Each row of a before or after table is a point. The points were changed in one or more steps. Then noise was added and the rows were shuffled. The steps act on how far a point lies along the listed directions, d1 being the first. Name the steps. A step turns or swaps two directions, mirrors them in a line or flattens them onto one, adds a multiple of one to another, or multiplies one. Angles are multiples of 10 degrees, from the lower direction toward the higher: turns from -170 to 170, lines from 10 to 170 but not 90. Use the fewest steps. Two steps may share a direction if one is a turn and the other turns, adds or multiplies; they go together, in the order done. Otherwise the lowest direction goes first.

Directions:
(1): [-57  19]
(2): [19 57]
Before (13 x 2):
[[-33  56]
 [ 60  15]
 [-58  39]
 [-60  81]
 [ -4   7]
 [ 28  24]
 [ 37  14]
 [-58  86]
 [ -5 -29]
 [ -6   4]
 [-85 -44]
 [ -5   8]
 [ -2  -2]]
After, 13 rows:
[[-63 -72]
 [-69  18]
 [  4 -31]
 [ 51  33]
 [-50  41]
 [ 32  26]
 [-10   6]
 [ -2  -4]
 [-12   4]
 [-83  57]
 [-85  62]
 [ -5   3]
 [ 18  34]]
Steps: turn d1 and d2 by -20 degrees

Directions:
(1): [  5  44 -59]
(2): [-32 -52 -41]
Before (10 x 3):
[[  2  -4  39]
 [ -9  42  16]
 [  4 -19  25]
 [ 11  15 -65]
 [ -1  -9  14]
 [-33  -8 -55]
 [ 19  26 -76]
 [ 13  66 -36]
 [ 29  -6 -53]
 [ -5  -5  40]]
After:
[[ -1 -12  18]
 [  3 -25  32]
 [ 12  25 -80]
 [ 30   2 -63]
 [ 14  79 -52]
 [ -9  44  13]
 [  2 -10  47]
 [-33  -1 -61]
 [ 19  40 -95]
 [ -6 -13  48]]
Steps: multiply d1 by 1.3

Directions:
(1): [-38  66 -36  10]
(2): [  0 -20 -54 -63]
(3): [-15 -43 -47  54]
(4): [-74 -25  29 -16]
Before, 14 rows:
[[  5  50  45 -38]
 [ -4  -3  -8   6]
 [-26 -28  16   2]
 [-18 -27   9 -43]
 [ 82  43 -26 -80]
 [ 32  51 -91 -16]
 [ -3 -14   9 -11]
 [-17 -36 -12 -60]
 [-12  -7  -9  -2]
 [-31  -3  -9   8]
 [-30  -2   4  11]
 [-17 -27  13  12]
 [ -7 -15  19  -7]
 [ -6 -21  13  -3]]
After (14 x 4):
[[ -3 -15   9 -11]
 [-29  -1   6  11]
 [ -4  -2  -7   8]
 [ -6 -21  14  -3]
 [ 80  34 -40 -80]
 [-17 -25  16  12]
 [ -7 -16  18 -10]
 [  5  48  38 -48]
 [-31  -2  -7  10]
 [-19 -31   5 -41]
 [ 31  47 -94  -9]
 [-12  -8  -9   0]
 [-26 -27  18   3]
 [-19 -41 -18 -54]]
Steps: turn d2 and d3 by 10 degrees

Directions:
(1): [-50 -49  58   0 -38  33]
(2): [ -3 -10  57 -32  52 -61]
(3): [59 -7 42 40 39 50]
(4): [ 14  -1  -7 -89  14  50]
(5): [-59  70  15  11  36  30]
(6): [-35 -58 -46  15  61  12]
Before, 13 rows:
[[ 22  -6  -6  57  19  16]
 [-14 -91  29  10  57 -19]
 [ 30 -37  47  46  33 -51]
 [ 21 -26 -15 -49 -37 -13]
 [ 34 -59 -16 -16 -15 -46]
 [ 44  -7   2  16  31 -84]
 [ 62 -28 -29  56  13  19]
 [-22 -46   0 -59  36 -24]
 [-22  30 -18  11  41 -69]
 [ 78 -34 -50  88  -6 -14]
 [  5   3  17  28 -42  47]
 [ 74 -56  -1 -20  35 -19]
 [ 10 -45 -72 -39  52 -19]]
After (13 x 6):
[[ 29 -37  48  47  32 -50]
 [-18 -43   4 -60  28 -26]
 [ 29 -39 -21  25  63 -75]
 [ 52 -48 -44  60  32  19]
 [ 67 -73 -17 -16  53 -14]
 [ -7 -71 -93 -30  81 -13]
 [ 31 -58 -22 -17 -10 -45]
 [ 18  23  32  24 -63  48]
 [ 17 -16 -15  60  27  18]
 [ 64 -57 -73  95  25  -7]
 [  0 -69  44   2  33 -23]
 [ 20 -26 -14 -50 -38 -10]
 [-40   1 -40  17  69 -61]]
Steps: add -1 times d1 to d6

Directions:
(1): [ 12 -10 -47 -61  86 -26  -2  16]
(2): [-38 -33  -1  40  15  11 -46  89]
(3): [-22 -68 -63  23  -2  35 -18 -58]
(4): [ 33 -54  37  52  29 -71  17 -16]
(5): [ 68 -40  50 -30   9  62 -30   2]
Before, 8 rows:
[[ -6  40  14 -46  19  95 -25  84]
 [-19  22 -26 -38   9 -12 -12  70]
 [-27   5 -45 -21   6  30   4  -9]
 [  7 -20 -21 -49 -26 -51  55   5]
 [ 58  34  52 -81  73 -63  58 -12]
 [ 25  89  43 -74 -19  50 -37  77]
 [-19 -40  17  32  18  11  -6  -1]
 [-55 -45 -28  79 -56 -13  -3   4]]
After:
[[  2  49  18 -46  21  91 -18  82]
 [ 59  29  44 -86  71 -60  62 -32]
 [ 32  94  44 -84 -24  45 -27  66]
 [-17  31 -21 -43   7 -18 -10  68]
 [  5 -23 -30 -45 -29 -48  55  -3]
 [-17 -40  21  34  21  10  -1   8]
 [-25   2 -47 -17   8  32  -2  -3]
 [-55 -40 -23  81 -55 -15  -5  14]]
Steps: turn d2 and d3 by -10 degrees

Directions:
(1): [-13  29 -48  23 -76  15  73 -30 -13]
(2): [-13  41  23  10  12  78   6  66 -56]
(3): [ 63 -28 -40 -92  -4  26  18  12 -16]
(4): [ -5 -82  -6  39  33 -21  66  41 -20]
Before:
[[  6 -34  -4   8   1 -26 -11  -1  24]
 [ 17 -13   0   7  11 -40 -20 -34  23]
 [ 24 -24 -29 -21 -31 -32  23 -52  14]
 [-15 -35  -4  32  12  -3  59  43 -30]
 [ -5  23  27  -8 -14  15 -27  17 -15]
 [  4 -23  14  16  27  16   9  31 -17]
 [-11  18 -17  20 -36  13  45  -1  -4]
 [  9   3  -7 -41   2  30 -24   7  -7]
 [ -5  28   2  -3  11   7 -36   4   7]
 [ -6  33  -8  15 -23  -5   6 -36  -2]]
After:
[[ -7  -4 -11  33  -9 -13  37 -18 -11]
 [ 19   8   1  -2   4 -35 -37 -43  28]
 [ 23 -60 -31  -3 -17 -40  52 -34   6]
 [ -4  50   3 -13   2  14 -55  -7  13]
 [  7 -17  -3   0  -5 -22 -24 -10  29]
 [  9  19  -5 -49  -5  35 -39  -2  -1]
 [-16 -53  -5  42  20  -7  76  53 -36]
 [  5  -1  15   6  18  22  -9  21 -12]
 [ -5  35  27 -14 -20  19 -39  11 -12]
 [-14 -45 -22  50 -10  -2  95  31 -19]]
Steps: add 1.5 times d1 to d4

Directions:
(1): [-18 -59  54 -49  90 -19  -3  -7 -31 -34  -9]
(2): [-25 -27 -40  59  36  62  50 -67 -34   7  12]
Before, 14 rows:
[[-17  -9 -17   6  16  21  16 -37 -13  19   5]
 [ -2  19 -50  65 -26  48  43 -32  -9  18   7]
 [-18  -8 -24  43  27  44  14 -53  -8  -6  18]
 [-10 -19 -10   8  40  22  33 -21 -30   6   1]
 [  2   6   7  15  -4   9  11 -26   9   6  10]
 [ -9 -26  -8  -8  24  -2  -5  -6 -13  -5   4]
 [-11   6 -55  41 -21  36  28 -25 -10  13   0]
 [ 10  57 -79  84 -95  37  20  -4  12  39  -1]
 [  8   7  24 -23 -26 -22 -25   8   7  -2  -1]
 [  7  24  14 -39 -27 -23 -34  19  13  12   1]
 [ 12 -26  -8   0  29  21   3 -14  -7  -9  -1]
 [ -2  12 -20  62  -2  41  18 -44 -19  23  14]
 [ -6  -5  -1  -4  17  -5   5   3  -3  -4 -17]
 [-19 -32 -18  15  36  36  28 -41 -32 -10   6]]
After (14 x 11):
[[  1   1   9  14   1   8  11 -28   5   4   9]
 [  2  21 -50  38 -46  35  16 -17   1  15  11]
 [  3   6 -27   5 -24  -3 -12   9   7   9   8]
 [-10  18 -39  53 -12  41  10 -42   7   5  21]
 [-20 -19 -40  29  18  36  34 -38 -26   1  -1]
 [ -9  11 -28  14 -13  19  11 -27  -2  28   6]
 [ -6  -7  34 -53  20 -20 -26   5  -7  -4  -1]
 [ -6   1 -14  59  12  42  19 -49 -26  18  13]
 [ 24   7 -26  13 -20  20  -5   1  13   5   2]
 [  1 -10  33 -29   0 -20 -21   0  -3  -9  -2]
 [  1  11 -11   1  -7  -4   3  12   7   3 -16]
 [-17 -19 -28  51  29  51  51 -49 -34   2   4]
 [  7  26 -36  26 -27  19  23   0  -2  27   5]
 [-40 -69  -6  33  95  44  48 -61 -67 -19  -9]]
Steps: mirror d1 and d2 in the line at 110 degrees

Directions:
(1): [ 24  63  12  -9  58  12 -54 -84 -17  36 -25 -34]
(2): [-14  68  42   0 -41   6 -78  62 -41 -32  -8  27]
(3): [ 32 -30  34  -4 -30  86 -26 -29  58 -69  -7 -26]
(4): [-33 -55  47  27 -59 -32 -42 -22 -19  47  29 -67]
(5): [ 39  34 -63 -47 -45  48   4  27 -11  43  62 -44]
(6): [-53  17  47  22  -9  89  55  -5 -20  60 -15  27]
Before (13 x 12):
[[-12  15   9   4 -27  12  17  30 -12   0   7  20]
 [ -5  -2   1  -7 -35   0 -11  36   0   2   8   1]
 [ -7  -3   6  21  25  -9   2 -38   2  24  -5 -10]
 [-17  -7  -4   2 -18 -17  16  29  -6   4  10  17]
 [-17 -16  23  10   6 -18  -1 -30   7  -4 -15  -7]
 [-20 -11  27   4   6 -33   1 -13 -18  18 -12 -10]
 [ -8 -37  24  19  -6  -9 -12  -5  19 -18 -17  -3]
 [-12   5   3  -8 -34  35   1  38  -5   0   7  17]
 [  4   9  12  14   1  -3 -30  14   0 -16  -5  20]
 [-15 -13  -1  23  12 -22  20 -22  -6  25  -6 -11]
 [  4  -2   1  -6   2  -8  -3  25   3 -16   6  -4]
 [-13   0   3   8   3 -23  39  38 -11  -1  -4  36]
 [ -2  12  -4  -2  -2  -5  -3  13   2  -6   0   8]]
After (13 x 12):
[[-33  -5 -18  13  -9 -96  45  85 -40  16  13  50]
 [ -6  16 -34  12  44 -59  33  -9 -21  33  -9  10]
 [-14 -10  15   2 -13   9  12  32  -1  -3   8   0]
 [ -7 -11  29  24 -12   8 -26   0  -1   0   2   5]
 [-33 -22 -23   5 -23 -59  41  60 -20  18  23  29]
 [-14 -35  -2  -1 -50  -2  11  41   9   7  17  -4]
 [ -3 -56  32  19 -12  37   5 -11  49 -41 -21  -1]
 [-14   7   2   5 -10  -8   0  16  -4   7   4   7]
 [ -7 -16  -9   5 -43 -43   9  44  -6 -11  26   5]
 [ 11  29 -15  12  59 -24  -4 -47  -3  22 -16  -4]
 [-19  -2  -2  -2  37 -64  22 -16 -30  44 -12   0]
 [  3 -41  -8 -10 -59   2 -15  45  18 -32  25  -6]
 [ -7  -9  13   6  21  -6   6 -40  17 -12 -22  -2]]
Steps: multiply d1 by 2; turn d2 and d4 by 60 degrees; multiply d3 by 3; multiply d6 by -1

Directions:
(1): [  5 -22  -5  -4 -15  -8  31  95  22  28  -3 -29]
(2): [ 15   9 -60 -26   6 -54  24 -35 -13  42 -21 -36]
(3): [-31 -39  -7  30 -44  10  69 -34   7 -33   5 -21]
(4): [ 22 -15  22 -11 -54  27 -37 -23  -6  44  42 -48]
Before:
[[-11  -2   3   9  15 -15  11  13   9  -1 -13  13]
 [ 13   2  19   1   8   3 -41  -9  -3   6   9   4]
 [ -4 -26   3  33 -19  28  33 -10  17 -30  12  -6]
 [-15 -22  34  22  12  40 -30  53   7 -24  15  28]
 [  3  37 -17  -9  42 -36 -26  39  10   6 -33  17]
 [ -3  16 -20  -4 -16 -19   4 -13   8  13  -5 -20]
 [-15 -22   4  20 -37  15  43 -35  -1 -31 -10  -9]
 [  6 -21  -7 -12 -21  16  -4 -68  -8   6  17  -3]
 [ -1  30 -49 -16  33 -63 -22 -92 -25  15 -24   2]]
After (9 x 12):
[[ 19  10 -34 -27 -23 -37 -51 -96 -26  62  14 -48]
 [  4   6  12   6  23  -4 -29 -11  -2 -12  -5  19]
 [-17 -20   3  20 -31  10  51 -31  -1 -39 -16  -1]
 [-11 -19  -5  38   0  17  46  -4  20 -46  -4   9]
 [  4 -17  -7  -8 -17  19  -5 -78 -10   3  17   3]
 [ 10  12 -10 -10 -40  -7 -15 -28   3  30  14 -42]
 [-13 -10   4   8  10 -15  14  23  10   6 -13   8]
 [ 11  25 -10 -16  20 -27 -33  50  12  30 -18  -6]
 [-42  -7   8  34  68  12   8  77  14 -72 -29  77]]
Steps: turn d1 and d4 by 30 degrees; add 1.5 times d2 to d4

Directions:
(1): [ 45  71  -9 -24 -27  33 -66  32  -2  67   2 -10 -74 -19]
(2): [ 63 -64 -26  54 -13   1  57  51  20  -4 -52  -1 -67   1]
Before, 9 rows:
[[ 10   1 -12 -26  -3  12 -15   8  -5  32  -1  15 -12 -21]
 [ -7  -5   1  -5   7  -6   3  -5  -2  13   2  -4  16 -14]
 [ 36 -14 -15  28 -13 -13  28  47  17   6 -26  -2 -41  -3]
 [ 57 -14 -18  31 -17  23   5  63  24  15 -33  -2 -95  10]
 [-52 -26  18   2  28 -13  30 -48  -3 -44  32  24  60  27]
 [-16 -60  -7  20   9 -24  54  -4   3 -38 -13  -6  29   1]
 [ 20  15 -19  -3  -7   4 -31  20   5  27  -2   1 -30  -9]
 [-32 -14  10   0  24   4  36 -23   6 -31  19  16  45  14]
 [-15 -27   5  -1  -1   0  15  -4  -1 -17  -3  -8  19  12]]
After (9 x 14):
[[-11 -68   0  38  21 -13  68 -16  10 -49  -2  24  19  28]
 [ -2 -39  -3  23  18   4  59   0  14 -30  -4  16  17  13]
 [  0 -32   1   8  -6   3  19  10   3 -12 -15 -10  -2   9]
 [ 25 -55 -22  31  -7 -11  49  28  10 -14 -31 -10 -24  -7]
 [ 34  31 -10   4 -21   0 -13  43  11  31 -10  -5 -49  -8]
 [ -2  31 -11 -19  -1   3 -45   2  -1  22  13   3  -4  -8]
 [ -6   8  -5 -34   0   9 -19  -5  -8  26   9  17   9 -21]
 [ 37  54  -5 -12 -20  36 -58  46  12  45  -1  -5 -84   0]
 [ -4 -12   0  -1   5  -6   9  -5  -1   9  -1  -4  15 -13]]
Steps: turn d1 and d2 by -50 degrees

Directions:
(1): [ 36  46   0 -95  20  20 -27  -9   5 -28 -55 -39  15 -17 -42 -47  63  59]
(2): [  8  55  -8  41  45 -17  16 -43 -83  16  43  -8 -72  17 -57 -65  -7  -2]
Before, 14 rows:
[[  2 -13  -5  17   0 -11   1  10   2  14  16  14 -13   2   0  -9  -1 -18]
 [  4 -25 -11 -37  -8   9 -21  20  56   0  -7   9  44   9   4  51  17   0]
 [ 46  86  -3 -57  43  12  -9 -19 -56  -8 -22 -25 -37   4 -65 -67  51  46]
 [-16 -56   1   2 -43  -9   2  57  63  11 -11  12  67   1  63  56 -12 -16]
 [-18 -45  11  -9 -38  11 -17  37  61 -18 -50   5  61 -19  40  48   2 -10]
 [ -8   5   3 -33   6  10 -14   0  10 -16 -17 -11   9   5 -20  -4  14  43]
 [ -7  19 -22  38  15 -18   0 -19 -62  10  45  -3 -46   8 -41 -55 -26 -25]
 [  3 -36   5  -3 -21  14 -10  14  28 -10 -21   4  31  -3  17  22   8  -3]
 [ -5 -33 -13  16 -22  -5  18  19  13 -23  -7   0  19  -1  12  10 -22 -17]
 [-15  19 -14  19  16 -14 -21   9   8   1 -14   2 -10  19 -14  -3 -29   9]
 [ 25  35 -10 -52  33  12   7 -17 -27  -7  -8 -23 -20  -9 -34 -31  24  31]
 [ 12  -8  13 -47   0  -2   8   5   8  -9 -23  -9   7   4  -7  -3  29  24]
 [-20 -37  -5  64  -1 -23  10   1 -31  36  38  25 -28  21   4  22 -51 -49]
 [-14  -6   1 -23 -11   4  -1   3  40  -3 -23  -3  37 -18  14  10   6  -2]]
After, 14 rows:
[[  3 -24 -12 -70 -30  17 -35  32  46 -26 -41 -15  54 -21   7   0  19  11]
 [-15 -59   8  14 -53   9   7  56  59   9  -8  42  48   4  76  95 -27 -33]
 [-11  33  -2  69  28 -17  12 -28 -67  10  26  -2 -52  10 -41 -47 -19 -22]
 [-19  16  -4  32  12 -13  18 -22 -16  17  20   4 -14  -3  -9 -18 -19 -21]
 [-31 -23   2  31  -5  -4   4   4   3   4  20  15  -3  17   6  24 -27   4]
 [  0  15 -18  32  32 -15   2 -19 -27  25  53  14 -31  31 -39   2  -9 -20]
 [ 12  53 -12  33  40 -29  17 -18 -72  25  39 -16 -46  21 -47 -71   1   4]
 [ 29  19  -5 -77  20   8 -31  -3 -10  -5 -48 -29   7  -6 -44 -32  40  35]
 [-13  14 -14   2  11  -9 -28  15  23  -5 -27   0   4  14  -9   4 -20  16]
 [  7   3  -1  37  11  -1   5 -17 -35   5  16   2 -25  11 -22 -23  -3  -9]
 [-11 -29  12  22  -7 -18  28   3  -8  11  21  15 -15  18  11  17 -13 -16]
 [ 14   0  -4 -20   5  -3 -10  10  10   5  -5   0  -2  -4 -10 -20  21   2]
 [ 10   8 -16   5   6  -7  16  -5 -25 -25  -4 -15 -11   1 -28 -37  -5   1]
 [-13 -47  -6   0 -18   8  20  24  30   7   8  18  19  -6  44  61 -27 -19]]
Steps: turn d1 and d2 by -160 degrees

Directions:
(1): [ 51  19  54 -55  59   4 -32 -33  18  41  33   9 -36  43 -22  57 -23 -56
 -17 -28]
(2): [ 65   1   5 -41 -24 -28  68 -16  49  14  37 -62  27 -13   8 -22  69  19
 -54   4]
(3): [-65  -2   5 -33  -5   8 -13 -53  -7  31 -58 -32   6 -13  -2  95  30  68
 -27   8]
(4): [ 57 -18  -7 -75 -17  -5 -48   1 -68 -25 -59  13  28 -41  -6 -38 -31   8
 -51 -34]
(5): [-13 -57 -23 -45  86 -40  16  57  -1  24 -36  18   3  -1 -35 -11  70  -6
  50  -8]
(6): [ 16 -17  54   1  35  46  43  11 -61   7 -38 -41 -66  43  42 -36  -4  20
 -13  62]
Before:
[[-24   1   1  51  39   1  28  33  24   9  21  25 -65  40  12 -16  -3 -16
   56  24]
 [ 43 -18   9  13  37   7  33  37 -33 -15 -13 -31 -31  32   7 -63   2   1
    8  18]
 [-23  14  -9  54 -23  22 -14  43 -13 -41  -1  25  19   3  33 -24  -7  12
   32  -3]
 [ -6 -50  -5  -6  70   3  20  44 -13  24 -14  37 -35   8 -26 -46  11   2
   20   1]
 [ 11 -12  15  40  73  11 -28  52   1   0  41  64 -54  71 -17 -46 -47 -93
   75  32]
 [-27  12  11   1  14  13 -14 -10  -2   9  -2   8  -6   1   4  25  -8   8
    7  -2]
 [ 29   5  -6  53 -43  31  33   9 -18 -50  33 -35 -16  18  24 -61 -28   3
  -10  19]
 [-32  31 -19  86 -67  15  66 -18  65   9  85 -20  41  16  45  -5  15  11
   18  45]
 [ 18   1  -1 -16  -6 -29  31   2  24  -3  30 -15  26 -30 -12 -17  29 -11
  -16 -22]
 [-55  51 -17  58 -62  19   7 -29  30  -3  30 -15  -6   3  12  11  -4  10
   -7  32]
 [ 43  43  15   5 -47  -1 -18 -54  44 -18  63 -30  50   2   5  19 -34   0
  -47  -9]]
After (11 x 20):
[[-25   3   5  -4  28   7  -9   3  -1  12  -5  12  -6   0  -2  17   2   3
   16  -4]
 [-55  24 -20  68 -59  13  64 -29  63  22  61 -26  44  11  42  26  34  33
   16  47]
 [-35  21  -6  54 -35  28 -19  26 -15 -38  -6  16  20   1  38  -6 -11  27
   18  -1]
 [ -4  35  37  66  -2  48 -48 -17   0  -9  48  36 -54  67  12   0 -97 -63
   21  43]
 [-35  22  10  61   8  19  19  -1  23   7  21  10 -64  38  26  11 -21   2
   31  29]
 [-27  12   4  32 -62  44  17 -48 -23 -25 -12 -66 -11   7  28  27 -12  65
  -44  27]
 [  9 -21   4  19  31  21  13  24 -11   9  11  32 -37  10  -7 -54 -27  -4
    1   3]
 [ 23  26  10 -16 -23  -9 -16 -50  41  -4  39 -34  52  -1  -5  39  -5  15
  -39 -10]
 [ 13   4  21  14  -1  28  18 -16 -36  -8 -29 -54 -28  25  20  -6 -11  39
  -26  25]
 [ 36   9   0  -2 -16 -24  32   5  26 -12  48  -9  25 -28  -7 -37  12 -25
  -15 -24]
 [-77  29 -24  33 -31   6   9 -22  28  15   2 -16  -3   1  -1  33  29  26
    5  31]]
Steps: turn d3 and d5 by 60 degrees; add 1 times d6 to d3

Directions:
(1): [ 46 -40   9 -15  27  -8  -7  13 -61  -7 -57  24  -5 -16 -33  31 -31   5
  68  10  43  50 -70  51]
(2): [ 47  67 -17  22  -8  95  73 -11 -11  22 -22 -32  -4  -3 -17 -52   9  12
 -12 -53  21  12 -42  -6]
(3): [-15 -27 -18  70 -13  32 -11  41  25   2 -34  -4  24  60   9  55  30  74
  15  -6 -23 -69 -38  32]
(4): [-63  25  28 -56 -71  10   7  45  -3  37 -18 -18  53   9 -20 -23 -14 -24
  83  -8  37 -38  20   0]
(5): [-18 -53  38 -45  31  18  50  33 -38  37 -54  34  -8   7  -6  32  48   1
 -29 -63 -46  19  49 -32]
(6): [-20  37   5  37  37  -2 -83  14  -5  19 -23   5 -15  25 -41 -14 -95   4
   5 -73 -35  10   9 -39]
Before (8 x 24):
[[  4 -17  -6 -20  -7   2  45 -18  10 -14   8  19  -9 -28  19 -17  44  -4
  -14  25   2  -9 -17  17]
 [ 19   1   2  62  35  33 -23   7 -14  -3 -30   2 -27  28 -13  20 -18  25
  -35 -45 -44 -23 -17 -17]
 [-15 -31   7 -13 -25 -19  28  13 -10  -2   4   8   5  -5  19  13  45 -18
   10  25   8 -10   2  -1]
 [-35 -20 -21  34 -25  22 -10  24  17   5  -3   4  11  40  12  19  28  35
   -6 -24 -41 -35   0   7]
 [-33  -7   3 -29 -47  -4  -6  46 -20   6 -25  11  23  19  -8  -7 -15   1
   77  25  33 -36 -16  35]
 [-18  31 -11  14   3 -38 -39 -22  15  -4  25  -1 -13   7   6 -18 -44 -13
  -20 -15 -28  10  29 -28]
 [ -2  63  -2  29 -11  46 -11  -5  18  17   0 -19 -21   1  -8 -38 -46   1
  -31 -48 -15   6  -5 -14]
 [ -1  10 -45  39 -42  12  11  15  18  -8  13 -12  29  21   7   5  21  22
   23  23  26 -34 -53  32]]
After, 8 rows:
[[ 81  -9 -18 -25  34 -26  -2 -30 -64 -42  -9  31 -46 -48 -14 -26 -48 -28
   30  49  55  78 -67  51]
 [-60  44  -5  39 -23 -25 -83  -3  65  -6  54 -15 -12  14  21 -14 -51  -7
  -45   1 -47 -40  48 -29]
 [-50  27 -35  41 -47 -44 -30 -24  76 -22  72 -25  13  33  57  -1  14  13
  -40  41 -37 -65  45 -13]
 [ -5  25 -11   9  -9  48  38  -4  13   9 -16   2  -5  -2  -4 -36  17  12
  -10 -33  -7 -22 -28  -1]
 [ 17  -6   8  -4  -2  25  67   3 -26  17 -18   4 -12  -7   8  -9  44 -13
  -22 -24  -2  16  -6 -21]
 [-63  19   7 -55 -44   2  23  -5  11  27  40  -3   7  -7  12 -47  26 -45
  -40 -36 -40   0  85 -52]
 [-62 -27  55 -49 -16 -17 -24  42 -28  25 -31  14  13  13 -15  18 -14 -34
   25 -24 -24 -33  54 -31]
 [ 23  97 -60  28 -47 -18 -40 -41  21 -27  69 -36  11 -26 -14 -77 -73 -44
   44  45  76  15 -65  18]]
Steps: multiply d1 by 3; turn d2 and d6 by 80 degrees; turn d3 and d4 by 140 degrees; multiply d5 by 3
